Rows are points. To make a cloud, some directions were put in groups of two or more. Within a group, all points are equally far from the middle, so they leave a hole (a ring in 2 directions, a hollow ball in 3). The other directions are filled evenly. Then the cloud was stretched, turned, moved and blurred a little. How many holes are there, and how many directions does each take, smallest first?
In the rows, zero is written as 128.

Cloud, 14 rows:
[[115 176]
 [ 87 136]
 [110 174]
 [126 102]
 [125 101]
 [165 116]
 [138 103]
 [163 114]
 [133 101]
 [175 126]
 [167 166]
 [135 103]
 [160 172]
 [124 178]]
Holes: 1 (2)

Cloud (20 x 3):
[[186 136 143]
 [164 122 156]
 [168 166  83]
 [153 121 116]
 [133 171 166]
 [125  79 141]
 [178 144 168]
 [125 174 126]
 [121 122 100]
 [124 146 129]
 [165 128 142]
 [132  60 183]
 [ 92 127 151]
 [159 144 145]
 [112 165 134]
 [157 136 167]
 [128  86 161]
 [117 138 104]
 [146  87 135]
 [120  94 172]]
Holes: 0

Cloud (29 x 4):
[[110 149  84 114]
 [145  89 159 125]
 [154 177 145 168]
 [139 181 121 148]
 [165 123 118 166]
 [ 92 133 126 123]
 [175 102 112 115]
 [164 116 174 127]
 [134 168 187 112]
 [156 105 161 136]
 [136 172 117 123]
 [122 162 158  98]
 [ 98 116 108 130]
 [136 176 129 131]
 [161 166 140 162]
 [111 163 143 113]
 [171 128 165  92]
 [154 165 115 115]
 [163 157 142 182]
 [175 146 104 150]
 [ 92 118 159  90]
 [121 141 111  68]
 [109 107 155 168]
 [167 137 158 128]
 [131  93 184 137]
 [106  86 129  71]
 [123 109 155 180]
 [155 126 136 182]
 [178 129 133  94]]
Holes: 1 (2)

Cloud (82 x 8):
[[122 113 183  87  97 115 101 103]
 [166 117 109 134  92  77 186 115]
 [177 112 143 139 122 143  82 175]
 [120  79 173 168 123 151 166 101]
 [109 130  95 159 113 155 152 125]
 [157 145 142  84 159 159 109 108]
 [ 67 134 156  87  98 159  90 120]
 [149 127 164 145  91 176 181 150]
 [162 134 159  95 100 129 142 154]
 [159 106 103 114 119 140 109  52]
 [146 106 151 120  85 174 181 146]
 [106 141 106 102 137 116  94 158]
 [156 170 172 130  86 136 119 158]
 [117 172 165 161 116 121 149 117]
 [135 125 185 139  90  97 116 191]
 [127 149  76 135 107 110 172  90]
 [159 131 165 160 156 170  83 160]
 [ 68 145 155 122  95 136 120 108]
 [151 106 160 149 150 102 138 126]
 [ 76  99 109 101 108 114 175  83]
 [106 144  94 128 120  79  98 127]
 [127 161 121 167 158  83 112 119]
 [ 85 152 164 133 165 124  89 125]
 [145  72 115 130 142 137 142 138]
 [ 71  95 156 175 114 124 103 132]
 [121 158 130 193 178  89 150 133]
 [ 98 152 146 121 102 144 115  56]
 [121  92 112  66  85 147 123 151]
 [ 98 121 103 181 131 162 173 119]
 [151 124 112 167 104 181 127 149]
 [ 94 168 143 105 149  68  90 112]
 [ 92  86 155  95 120 130 124  86]
 [ 79  99  99 154 103 141 104 103]
 [145 145 180 116 157 133 140  92]
 [137 119 173 101  85 156 121  76]
 [131 108 171  59 164 155 151 153]
 [167 138 109 165 100 135 135 145]
 [127 181 153  94  88 152  95 145]
 [111 134  95 129 189 140 160 164]
 [142 104 175 136  99 173 152 159]
 [ 86 131  93 104  87  94 140  92]
 [ 92 147 116 124 151  75 125 101]
 [154 112 148 158 143 137  86  86]
 [166 150 119 147 101  95 128 106]
 [127 173 162 138 152 125 173 115]
 [132 112 150 102 140  80 135 129]
 [148 146 167 138 122 182 120 158]
 [108 158 103 133  98  74  97 128]
 [154 130 164  89 157 100 162 178]
 [103 130 157  80 160  93 167 154]
 [ 96 121  87 185 110  99 139 124]
 [163 130 132 167 103 112 195 127]
 [122 108 190 131 103 140 127 186]
 [163 120 107  97 117 159 109  88]
 [125  94 100 150 114  77 161 158]
 [109 134  88 117  89 101 102 170]
 [144 168 138 144 167  88 123 103]
 [113 174 173 167 136 122 124 142]
 [116 106 146  82 156 131 163 170]
 [ 91 166 146 112 129 137 158 157]
 [ 91 116 156 128 122  92 137 142]
 [148  77 134 128 127 160 122 154]
 [114 149 104 103 132 158 137 133]
 [136 121 164 104 141  94 158 159]
 [109 136 133  78 151  75 105 156]
 [182 155  83  90 162 126 161 143]
 [158 145 135 141 172 151 131 146]
 [102  94 149 159 175  86 166 137]
 [139 137  88 106 142 155 159  90]
 [158  95 136 115 143 112  89  97]
 [161 160 125 111  92 114 179 109]
 [ 95 125 108 111 153 133 118 148]
 [169 147 153 101 106 115 116 127]
 [145 121 164 104 135 122 178 182]
 [126 149 113 122 173 156 116 168]
 [134 134  97 111 143 167  83 117]
 [ 97 116 103 138 159 167 148 176]
 [ 81  92 112 104 116 153 149 126]
 [132 112 144 151 115  65 182 143]
 [108 108 114  88 134  92  75 132]
 [167 138 123 155  70 110 104 113]
 [151 151 135 187 167 103 101 131]]
Holes: 1 (2)

Cloud:
[[104 163 145 179 162  89 105 118 124]
 [158 135 133 161 158 143 145 107  74]
 [100 110 149 107 161 110 108 103 139]
 [ 94 181 134 128 168 158 159 149 105]
 [160 112 134  97 140 132 169  96 123]
 [114 170  78 117 116 104 156  87  97]
 [111 150 107  60 136 123 108 130 126]
 [117 152 146 133 166 158 130 139  56]
 [ 74 162  89 140 120 110 143 126 126]
 [146 119 115 151 181 129 181 126  92]
 [146 117 168 109 172 111 167 143 116]
 [153 140  92 167  75 152 102 103  93]
 [117  85 124 134 157 136 146 142  74]
 [167 142 120 146  79 131 103 141 107]
 [ 97 160 180 160 170 115 116 117 116]
 [175 112 158 113 142 117 144  96 150]
 [138 127 127 141 154 162 154 105  75]
 [149 187  93 156 145 156 147 144 158]
 [166 178 148 146 165 166 148 116 155]
 [ 99 175 143 132 135 148 107 176 119]
 [129 139 194 102 160 125 123 107 173]
 [146 149  88 124 145 111 189 128 163]
 [150 113 146 127 142 106 188 117 141]
 [131 148 135 165 142 166 119 166  91]
 [118 189  90 133 136 131  96 130 119]
 [159 131 142 181  96 118 114 124  87]
 [171 126 184 129 126 122 126 104 120]
 [171 109 164 106 134 131 114 109  97]
 [ 99 186 128 117 119 128 100 151 120]
 [ 79 126 102 126 141 162 132 149 109]
 [134 130  93 165 147 168 140 147 119]
 [153 181 116 141  96 176 131 131 145]
 [170 157 181 120 135 145 135  96 127]
 [115 163 141 114 152 141  74 104  85]
 [127 103 154 131 173 128 164 128 135]
 [ 79 115 144 124 132  77 165 125 110]
 [ 82 183 150 151 117 126 135  85 170]
 [ 85 117 146 123 112 106 162 109 132]
 [151 197 104  96 116 116 123  77 101]
 [161 167 140 156 166  73 151 110  87]
 [111 108  86 146 133  63 131 144 104]
 [ 95 144  86 130 153 137  95 101 112]
 [ 90 149 112  91 145  94 145 178 121]
 [104 117 154  97 162 112 120  84 146]
 [ 87 178 176 170 133 112 121 116 163]
 [120 141 105 147 119  86 142  65 105]
 [137 160 102 165 129 103 186 114 135]
 [142 115 104 102 155 134 173 170  93]
 [181 153 123  99  89 111 146 115 153]
 [ 99 106 101 148 124 163 136 150  86]
 [138 210 147 115 167 115 125  82 172]
 [153 155 101 166  76 129 129 128  85]
 [142 184 145 153 119  92 116  79 164]
 [109  94 140 166 130 133 153 112  91]
 [142 163 107 147 135 146 192 120 155]
 [144 107 173 132 115 108 151 117 148]
 [113 131 181 126 108 113  92 114 133]
 [127 144 188 188 135 126 125 160 150]
 [151 151 102 119 124  89 162 140 189]
 [156 177 121  91 178  72 137 142  76]
 [126 120 126 155 125 183 114  98 105]
 [146 145  81  98 123  84 142 147 132]
 [ 79 162  93 135 152 134 116 151  62]
 [ 79 168 136 135 122 121 156  86 132]
 [136 131 139 102 172  80 117  80 170]
 [175 159 144 116 167 122 160 170 111]
 [153 113 153 153 103 117 115 150 139]
 [154 161 179 141 161 167 112 120 158]
 [106 143 176 105 118  91 137 113 155]
 [187 162 162 118 161 130 144 124 144]
 [111 136  65 141 150 119 110 123  95]
 [176 180 126 112 181  91 138 139 108]
 [144 178 103 130 159  93 163 104  72]
 [153 186 133  97 171  72 143 133 117]
 [184 160 150 110 148  83 145  98 175]
 [130 130 179 111 162 118 111 134  84]
 [162 164  84 139 128 142 103 126  84]
 [ 83 115 141 130 108 118 148  78 104]
 [ 82 172 121 150 123 179 118 145 142]
 [127 123 118 192  98 140 146 113 141]
 [109 132 128  86 140  92 140  58 130]
 [147 157 134  66 172  79 119 107  88]
 [ 95 126 162 161 157 153 146  96 169]
 [ 83 138 122 133 208 116 141 125 109]
 [158 118  99 125 190 119 162 147 130]
 [ 82 145 130 128 131 125 193 123  91]
 [ 85 136  94 104 166 119 118 153 138]
 [171 164 157 149 161  89 108  92 149]
 [134 158  77 166 114 130 165 148 108]
 [ 93 161 152 132 134  70 131 171 154]
 [139 137 185  96 164 135 132 114 169]
 [102 150  61 107 125 109 138 122 118]
 [114 164  73 127 198 108 164 153 145]
 [169 155 115 122  95 147 118 153  91]
 [109 165  97  77 159 105 148 120 170]
 [147 191 157  98 162  82 127  98 169]
 [177 117 161 139 135  90 142 112 157]
 [107 167 117 125 166  97 163  80 160]
 [ 95 133 118 141 150  71 119 163 170]
 [105 157 123 107 145 179 120  96  81]]
Holes: 3 (2, 2, 3)

Cloud (94 x 9):
[[143  94 171 108  99 115 152 159 165]
 [132 140 137 141  96 128 106  97 155]
 [ 86 111 117  96 174 176 102 157 128]
 [111  80 150 113 169 145 124 129 136]
 [100 160  96 157 160 153 142 148 189]
 [114 101 159  80 140 116 108 119 114]
 [141 135  87  79 162 139  98 177 163]
 [ 84 139 156 127 148 142 152 138 163]
 [113 109 151 149 166  98 130 104  89]
 [ 94 169 148  95 111 114 115 148 108]
 [130  73 107 100 169 118  71 164 155]
 [104 136 119 130 111 139 166 145 166]
 [ 99 126 136 128 112 117 117 126  80]
 [130 106 139 134 117  91 107 112 134]
 [142  74 144 154 137 134 104 173 167]
 [ 81 137 115 188 138 137 162 105  68]
 [118  96 179 142  91 117 100 171 175]
 [129 146 151 118 129 108 145 102  94]
 [123 146 126 149 109 118 177 125  94]
 [107 139 126 126 137  91 119 140 148]
 [135 130 108 144 199 111  93 172 192]
 [104  57 151 154 167 107 144 158  96]
 [142 167 139 150 116 104 170 149  99]
 [ 66 105 181 152 170 111  97 175 120]
 [148 121 136 152 178 188 111 157 100]
 [118 144 104 136 173 168 142  88  90]
 [115 127 140 182 181 131 122 152 103]
 [145 123 153 172 172 114 112 162 117]
 [ 64 155 125 172 122 143  95 143 106]
 [120 103 173 165 126 126 145 177 123]
 [141 119 108 134  92 143 132 103 149]
 [143 106 126 209 147 135 151 103 159]
 [108 132 101 166 153 161 141 143  54]
 [108 165 154 148 178 135 113 148 106]
 [127 150  95 129 150 127  89 164 137]
 [128 145 106 172 163 134 143 166 199]
 [110 112 131 196 109  99  98 131 134]
 [ 97 126 132 103 141 148 172 158  99]
 [117 125 104 104  79 148 155 171 135]
 [127 135 117 153  95 153 185 125  73]
 [ 71 140 134 182 145 158 157 123 114]
 [105 152 124 164  61 134 115 181 122]
 [ 84 129 158 126  73 121 137 138 139]
 [ 97  98 158 187 106  90 156 131  74]
 [107 149 157 128 126  75 175 103 160]
 [167 145  90 172 110 151 186 127  71]
 [140 113 186 105 134 125 113 149 192]
 [ 56 105 118 171 175 117  94 143 181]
 [131 124 124 180 127  94 170 137 131]
 [121 152 134 113 145  56 173 150 111]
 [141 141  78 141 125 171 160  96 116]
 [117 118 138  78 150 172 125 151 107]
 [143 123 118 140 166 162 155  95  78]
 [165  89 146 150 118 105 121 141 143]
 [150 139  93 128 120 119 168 153 150]
 [133 125 102 169 146 167 147 138 191]
 [131 148 183 117 171  85 151 166 181]
 [ 94 153 117 101 197 122 166 171 135]
 [148  79 119 155 123 120 140 125 146]
 [ 72 149  75 126  84 151 147 112 126]
 [120  91 119 170 111 130 140  91  93]
 [108 121 103  90 156 130  92 110 141]
 [144 144 147 164 118 148 163 145  87]
 [131 135  72 147 150 171 167  90 141]
 [121 156 190 145 130  35 118 146 151]
 [ 96 112 172 128 134 118  75 120 158]
 [132 143 101 111 135 110  81 149 128]
 [ 95  89  91 176 140 107 136 152 157]
 [103 146 121 123 131 131 165 167 128]
 [ 79 117 165 177 101 115 152 126 139]
 [147 135  93 163 132 108  99 123  89]
 [123 128  83 123 183 118 152 100 144]
 [108 115 154 120 168  57 156  99 132]
 [142  93 115  97  79 121 102 147 175]
 [105 116 186 157 106 102  98 178 143]
 [ 74 108 102 152 140  95  96 150 155]
 [ 70 166 132 161 166 138 136 118 117]
 [150 102 117 151 138 101 107 136  91]
 [106 158  93 154 183 109 144 135 118]
 [152 127 129 156  94 141 171 140  66]
 [112 143 159 144 157 154 156 149 152]
 [153  67 142 155 167 120 132 102 104]
 [104  89 124 111  79  83 131 128 151]
 [ 48 138 135 100 163 124 146 134 118]
 [165 146 110 185 125 118 100 111 152]
 [145  98 125 152 144 169 156 115 154]
 [135 130 152 170 142 126 150 143 168]
 [ 70 128  90 123 194 155 102 142 165]
 [116 133 134 132  61 117  97 145 180]
 [ 99 157 118 127 120 130 153  82 150]
 [ 95  85 156 155 152 111 117  97  77]
 [151 116  92 154  81 107 152 148 118]
 [154 182 102  98 150 128 121 130 114]
 [120 120 166 166 134  93 166 135  91]]
Holes: 0

Cloud:
[[120 119 120 110 103 153  66 136 112]
 [128 125  91 102 172  75 132 159 189]
 [135 113 104 155 163 109 167 128 159]
 [ 87 114  97 136 121 154 133 111 157]
 [147 135  75 149 150  88  64 113 141]
 [194 125 101 156 116 111  78 120 174]
 [112  98 128 106  85 130 102 109 139]
 [139 114  86  89 146 108 149 118  81]
 [113 127 144 119 135 106  57 126 113]
 [124  92  84  79 159  95 114  99 144]
 [117 108 119 105 141  89  94 125 105]
 [128 155  96 108 176  94 143 118  82]
 [155  99 121 125 127 123 152 122 176]
 [111 119 140 134 181 143 120 106 107]
 [127 134  82 136 115 113  91 117  95]
 [158  87 126 106  97  91 152 104 147]
 [133 149  86 106 117 109 120 166 169]
 [167  88  68 146  54  80 137 129 164]
 [133 148  70 136 184  92 169 152 158]
 [151 132 117 132 124 151 129 170 146]
 [187 100 106 131 141 149 134 135 103]
 [183 149 134 105 139 135 157 116 145]
 [119 129 118  93 128 107 116 132 180]
 [120 130  72 172 134 139 127 127  84]
 [150 108  68 145 138 127 141 140 175]
 [ 93 113 117 126 146 117 165  96 168]
 [140  81 100  69 176 161 136 132  91]
 [171 135  68 123 117 114  83 159 135]
 [114 121  67 148  78 116 139  86 118]
 [119  81 104 166 118  94 147 124  96]
 [139 139 105 120 106 114  95 136 107]
 [179 131 129 155 150  98  81 189 151]
 [114 177  88 136 117 116  72 147 172]
 [ 67 114 131 142 121 128 106  99 142]
 [110 162  84  99 156 155 118 133 119]
 [105 142  92 106 134 113 158 135 138]
 [184 161 106 167  57 109 113 120 128]
 [135 121  95 127 121 105 155 130  67]
 [195 126 116 175 136 101 177 127 135]
 [131 167  60 139 137 124 118 125  61]
 [135 129 164 159 134 100 162 141 124]
 [151 133  44  98 104  98 112 164 172]
 [ 88 164 105 127  84 121  98 113 183]
 [155 161  90 168 128 135 125 108  93]
 [159 110 115 143 127 104 109  87 151]
 [ 50 127 112 132 157 138 144 116 144]
 [ 95 153 134 112  91  95 131 152 134]
 [ 81 149 135  84 152 159  94 153 108]
 [154 131 134 145  94  82  76 116  99]
 [118 149 135 140 118 155 151 136 159]
 [146  95  56 148 187  84 108 108 111]
 [131  98 112 123 157 112  95 138  95]
 [120 167 155 135 125 150 121 120  82]
 [157 115  68 131 156 106  80  88 123]
 [102  83 161 141 139 144 107 127 128]
 [117 135 103 143 164 118 199  99  91]
 [132 141  77 156 163 118 116 112  73]
 [ 80 129  98 152  65  88 111 132 130]
 [106  78 137  78 151 100  90 102 150]
 [137 127 164 165 122 100 124 113 116]
 [ 72 116  90 139 121 103 131  75 126]
 [158 156  88  74 139  81 137 163 127]
 [146 126 106 155 137  93  93 165 178]
 [ 92 150 123 121 127 134 108 160 185]
 [109 145  72 119 160  90  98 137  84]
 [165 165 148 171  68  92 101 146 153]
 [140 121  87 148  79  89 126  88 153]
 [187 121  85 137 165 165  98 111  90]
 [106 147 121 132  74 119  77 151 170]
 [143  98 131 126 150 122 169  86 187]
 [126 125 149 114  74 108 121 148 106]
 [123 187  98 102 101 138 126 131 155]
 [115 127 139 109 151 126 114 168 179]
 [109 113 119 133 148  98 171 130 144]
 [116 113 201 173 149 123 142 118 139]
 [145 107 131 103 139 119 146  83 176]
 [109  99 113  83 185 106 100  71 137]
 [188 158 108 175 144 115 118 160 141]
 [109 161  68 128 135 117 125 164  71]
 [166 136 127  89 152  81 101 126 128]
 [111 180 108  95 162  91 113 144  79]
 [153 179  63 148 128 113 107 131 119]
 [118 155 130 135 145 142 174 114 129]
 [110  86 109 144  99 142 142  89 139]
 [144  90  70 138 140  84 119 150 172]
 [114 146 129 111 199 131 115 123 153]
 [190 113 123 180 138  93 107 149 144]
 [146 131 105  93 162 110  95  89 186]
 [168 102 104 119 146 146 156 123  90]
 [157 161 120  94 122 146  88 118 149]
 [125 108 176 141 122 178 144 129  92]
 [148 172  99 153 131 122 130 129  80]
 [151  83  98 171 113 118 124  84 100]]
Holes: 0
